Each row is a point. To make a cloud, some directions were put in groups of two or more. Within a group, all points are equally far from the middle, so they leave a hole (a ring in 2 directions, a hollow ball in 3). The other directions are filled evenly. Then the cloud was stretched, turned, moved and blurred a little. Count the holes, and give their numbers of directions, smallest first.

Cloud (13 x 2)
[[-12 -41]
 [-65   9]
 [-60 -26]
 [ -2 -38]
 [-65 -17]
 [ -4  27]
 [-17  31]
 [-68  -6]
 [-40 -39]
 [-41 -39]
 [-23  31]
 [-41 -39]
 [-13 -42]]
Holes: 1 (2)

Cloud (22 x 3)
[[ -4  16 -17]
 [-10  34  29]
 [ -2   8   5]
 [-28  46  15]
 [ 10  68 -16]
 [-18  69 -31]
 [ 74  57  11]
 [ 26  51 -43]
 [ 73   6 -11]
 [-25 -30  25]
 [ 82 -19  -4]
 [ 49   7   2]
 [ 50  36 -38]
 [ 68  55  20]
 [-19  32   5]
 [ 31 -31 -28]
 [ 61 -15   5]
 [ 46  -8 -51]
 [-12  47   7]
 [ 17 -39 -23]
 [ 82 -30 -17]
 [ -4 -29 -58]]
Holes: 0

Cloud (47 x 6)
[[-11  -3 -17  -3  49  83]
 [ 11 -30  -9 -16 -44   6]
 [  8  57  36 -56  56 -12]
 [-51 -36  39  39   3   9]
 [-23 -46  20 -12  14 -52]
 [-44  27  -9  -3  24 -18]
 [ 35 -43   5 -17  47  53]
 [-11  -7  16 -35 -52 -12]
 [ -1 -11   6 -66   8  12]
 [  9 -88 -20 -26  -8 -41]
 [ 17  -8 -11 -35 -13  31]
 [-14 -74   4  11  24  63]
 [ -6 -93  -7 -28 -19 -15]
 [ 31 -66  -6  12   1  25]
 [ 31  -6  30 -78 -50 -14]
 [  5 -44   1 -37   5  -4]
 [ 24 -58  14 -20  27  13]
 [  2 -28 -17 -27  10  12]
 [ 27  23   6  33  36 -17]
 [ 25   0 -29  40  24 -12]
 [-11   2  41 -20 -35 -61]
 [-20 -50  -7  -2 -29 -35]
 [ 16  29  40 -53 -10 -14]
 [-24 -64  30 -65  20  17]
 [ 43   0   5  10  32  30]
 [ 35 -28  16 -36 -39   3]
 [-17 -26 -41 -28  31 -28]
 [  3 -56  -7  -3  45  56]
 [-30  -4  46  27 -27  20]
 [ 41  86  51 -70 -33 -18]
 [ 24  95  21 -10 -22   3]
 [ 37  -1  63 -29 -24 -36]
 [-11  85   9 -46 -27 -38]
 [-43 -70 -33 -10  24  26]
 [ 15 -81 -47  20  15  19]
 [ -5  28 -11  -3  10 -29]
 [ 41  34 -22 -85  -6   5]
 [  0 -56 -24  40  44  12]
 [ 49  34  31 -70   3 -19]
 [-31 -53   2 -27  18  65]
 [-38 -11 -21  18  24  41]
 [ 26 -35 -27  13 -36  -5]
 [-21 -12  44 -24 -20 -48]
 [ 15  24  27 -41 -16  31]
 [-23  -8  59 -45  -9 -24]
 [ 22  43 -11   2 -38  28]
 [-28 -40  44  52  -7  -2]]
Holes: 0

Cloud (74 x 8)
[[-15  27  -7  29  12  59  15  30]
 [ 35 -20  -8  23  48   5 -10 -37]
 [ 34  19 -34  50  -4 -27  -3 -26]
 [-42  67   6 -14  27 -35  13  10]
 [-25  23  46 -19  -4 -72   9  14]
 [ 35  29  -3  42 -62 -26  23 -13]
 [ 13  17  46  -7  57  39  44   6]
 [  8  49  29  34   1 -24  29 -26]
 [-24  47 -28 -28  -7 -24   0  10]
 [ 47 -14 -19  42  18 -31 -36   6]
 [  2   6 -43  16  22  12   2 -45]
 [-33  25   3  -6  80 -18   3   8]
 [  6   5 -28  45  24  75 -15  13]
 [ 44  31  -7 -38  10 -39  31 -14]
 [ 37  78 -17   6  30 -31   3  21]
 [ 35 -39 -23  25  48  65 -16 -13]
 [ 29 -17 -13  35  66  62 -31   6]
 [ 38 -33   9  62  44  33   8  -3]
 [  7 -37 -11  42  14 -41 -24  11]
 [-41  29  35 -28  -9   8  15 -19]
 [ 69  27 -12 -12   2 -34  14  -5]
 [ 15  30  26  39  -7  54  29 -21]
 [ -7  32  37  41  37  -6  47   6]
 [-24  31   8 -35  86  -8   4   5]
 [ 46  24  20  -4  82 -18   4  32]
 [ 35  16 -36 -28  30 -19 -19  35]
 [ 19  44  -7   1 -43  15  45  14]
 [  8  21  33 -33  84  27  -8  14]
 [ 46  45 -39 -26  -1   7   9  18]
 [ 55  30  -2  14  29  -9  41 -14]
 [  1  13  -2  21  11  62  25 -42]
 [ 59  -3  -4  17  -7  27   8 -51]
 [ 20   7   4 -11 -28 -29  55  22]
 [ 17  40  -3   4  95   3   4  54]
 [ -4  56  26 -13 -29 -32  60  14]
 [ 46   8 -13   8  56  17  39  36]
 [ 27   6 -23 -51  34  14  -9  -2]
 [ 26   0  35 -29  44 -41 -20   3]
 [ 49  73  13 -12  20  -6  36  34]
 [ -9  -2  48  41 -27   8  30 -21]
 [ 10  24  21   7  91  23 -16  12]
 [ -5 -42   0  56 -30 -27 -10  -7]
 [-15  16 -41  39  31 -12   8  -1]
 [ 20  56  36   4  66  -3  18  62]
 [-23  37  -9  15 -18 -63  29  17]
 [ 11 -27  32  34 -16 -47   0  25]
 [ 58  31  15   5  33 -46  27  16]
 [ 18 -20  36   0  74  26  21   5]
 [ 34   4 -16 -53  12   1  -8 -11]
 [ 21  29 -19  41 -48 -42  -5  -4]
 [-17  16  55 -21  28  26   5  32]
 [ 28 -58 -30  49   5  64  -8   1]
 [-10  37  42  -5 -15 -44  21 -43]
 [  6  30 -35  15 -11 -34 -30  16]
 [ 61   7  22  21 -41   1 -14 -16]
 [ 37 -63   0  15  -1  -4  -4  16]
 [ 46  57 -21  10  53 -20  22  18]
 [-26  35  13 -24   0 -32   4 -48]
 [  0  56  12  -5  79  49  10  32]
 [ 14 -20  34  25  59  23   8  55]
 [ 36   1 -28  33  45  49 -30 -23]
 [ 22 -36  -9  28  -3  11  49 -24]
 [-16  -7  50   3  32  23  17 -32]
 [ 28 -58  -2  64 -31  35 -15 -26]
 [-16  75  30 -36  58 -12  48  23]
 [ 45 -12 -22  42 -39   6   9  34]
 [ 29  40   1 -40 -19 -28   2 -41]
 [ 31  17  -9 -42  -6 -54 -14  11]
 [ 16  60  38  -8  26 -67  27  41]
 [ 40  53 -31  19  14  36 -26  14]
 [  4  34 -28  30  19  34  47  -7]
 [-21 -12  34  32  32  57  21  11]
 [ 55  10  -5   6  75  -1   4   7]
 [ 46  14 -20  63  -1  28  34  -8]]
Holes: 1 (8)

Cloud (95 x 9)
[[ 23  -6  92 -22 -13  16 -95 -62 -39]
 [  1  39  65  54 -30 -17 -16 -44 -27]
 [-41 -24  58 -11 -14 -25  20  47   9]
 [-47   2  29  -7  62  51  14 -50  14]
 [  0  12 -24  50  19  55 -43   8  38]
 [-17  -3 -13 -11  19 -35 -19 -65  47]
 [-21  22  28 -33 -23  66 -47 -11 -62]
 [  4 -11  32   3 -33 -34  -7  60  14]
 [ 64  -2 -29  39   6 -10  32  -4   6]
 [ 39  -7 -20 -12 -25  35  16  38  55]
 [ -3  22   3  33  19 -15  12 -22 -55]
 [-27  53 -30  28  -3 -35 -36 -46  -9]
 [-58   3   8 -15  36 -33 -33 -36  12]
 [-46  50  21  48   4  44 -22 -12  57]
 [  1 -25   5  50   8   1  15 -54  43]
 [ 19  -3  55   9   3  78  38 -20  -8]
 [ 34   9 -18  23  50  66 -10 -24   5]
 [ -4   9   2  52  25  50   8  23  28]
 [-27  14  47 -30  35 -34  -1  59  -1]
 [-29  31  26  28  26  72 -23 -31 -49]
 [ 54  17  50  -6  33 -11  -9  46  -6]
 [ -7  -1  92  -4  13  27   2 -45  13]
 [-24  31  11  40  58   6 -20 -12 -49]
 [-50 -15   2 -12 -15  51 -23 -18  59]
 [ 12 -24  92   8  14  36 -51 -64  17]
 [-21 -19  66 -19 -55  79 -43 -43 -16]
 [-38 -29  86  26  -2  -2 -42  17   8]
 [ -4  72  29 -29  28  23  22 -27  37]
 [ 10  -5   7  32 -10  50 -18  40  14]
 [-14  -6  28   7   1  47  49  84  12]
 [ -5 -47  -3 -42  10  54   5 -10   5]
 [  4 -21  -1   7  29 -32 -34 -46  63]
 [ 31  15  57   8  63   7   2  -7   9]
 [ -2  37  11  14   9  73  48 -12  54]
 [ 15  47  31  -9 -17  71 -16  -2 -10]
 [-43 -18 -20  -3 -25 -14 -43 -35 -45]
 [-10 -40   2  -3 -21  -4  42 -19  11]
 [-63  48  30 -32  33  -7   5 -27  -9]
 [  7  11  70  -6  38   1  11 -51  11]
 [ 57 -45  89 -14  10  33 -39 -22  -3]
 [ 16  38  57 -27   9   6 -66 -30 -29]
 [-24  -7  44 -38   4  90  17  35 -20]
 [ 23  34 -22  -1 -14  41  57  50  61]
 [ 33  48  -8   5 -31 -34 -13 -28 -13]
 [ 48  42 -70  -1  -8  -7  44  -6  28]
 [-44 -29  29 -49  -8   4 -31  58 -10]
 [-40  60  -9 -21 -16 -18 -22  19  23]
 [-89 -42  24  -7  22  46 -11   8   6]
 [  8  81   5  30  54   2  49  31  14]
 [  6 -55  87 -31 -32  40 -66 -76 -32]
 [-59  30  24  -6  -9  23 -21  -6  63]
 [ 19 -66  74  31  -6  35 -12 -50 -22]
 [ 10  -5 -13 -20  61 -17 -20  32 -15]
 [ 29 -26  46   8  54  -7  17 -27 -23]
 [-18  75   8   1  32 -24  -7 -42   2]
 [ 34  33  34   0  43   9 -70 -45  17]
 [ 22 -32  69  14  46  -6  31  27   0]
 [ 16  37   9  58  26  -2  11  -8 -11]
 [ 55 -46   4   1 -39  -4  -1   2 -29]
 [ 44  10  56  39 -23  54   8   2 -32]
 [ 34  54 -33 -43  18  -1 -15  17  12]
 [-18  83  18 -26  34   5  25 -18  -1]
 [ 41  41  64 -34   4  -1 -31 -32  24]
 [  0 -16  54 -60  20  39 -43  18 -60]
 [ 38 -12 -20 -35   3 -40   2  -9   8]
 [ 62  17 -14 -23  85  -5   6   1  32]
 [-33 -13  41  15  10   5 -38  27  45]
 [-16  85 -18  22  14 -23 -44  -1  54]
 [ 29   8  22 -37   0 -29  36 -46 -27]
 [ 50  19  31  57   0  33 -27 -39 -14]
 [ 62 -11   1  -6  20  84  20 -36  37]
 [ 33  62  -5 -36 -29  20  32  -6  40]
 [-36  36  67 -37 -29  60 -37  -6 -41]
 [ 16  45  28  12 -17  41  -8  37  51]
 [ 17  19  -3 -28 -12  61 -42  -5 -23]
 [  1  16  11  44  30  -9  -8  45 -12]
 [ 11  58 -43 -29  20 -39  49  54  -2]
 [-40  12  17   0  30  68  48 -30 -16]
 [  5  22  25  32  31  23 -11  60 -16]
 [-29 -29  34  35   4  13  53  11  -8]
 [-36  48 -24  -5  -4 -43  -8  15  18]
 [-46 -19  68 -17 -63  19 -42 -49  18]
 [-58  31 -33 -43   5  21  38  42  37]
 [ 27  26   1   9 -34 -17  59  71  -5]
 [-17 -13 -28 -13   9  12  83  -9  23]
 [-41   6  -6 -19  50 -48  -7  19   4]
 [  1  -8  44  56  11  15 -31  -7 -58]
 [-14  -6  19  39 -54  39 -36  13 -58]
 [  3  65  51  15 -50  -8 -22 -23 -21]
 [ 21  35  -6   1  47 -13 -79 -23  35]
 [-54  31 -20  -5  34 -17  27 -51   1]
 [-10 -55  20 -17 -54  -9 -67  -7 -23]
 [-13  66  30 -25  -1 -22 -11 -21   6]
 [  8 -48  17  37   6  14 -43   7   1]
 [-32 -39  30  54 -20   0 -27  20 -24]]
Holes: 1 (6)
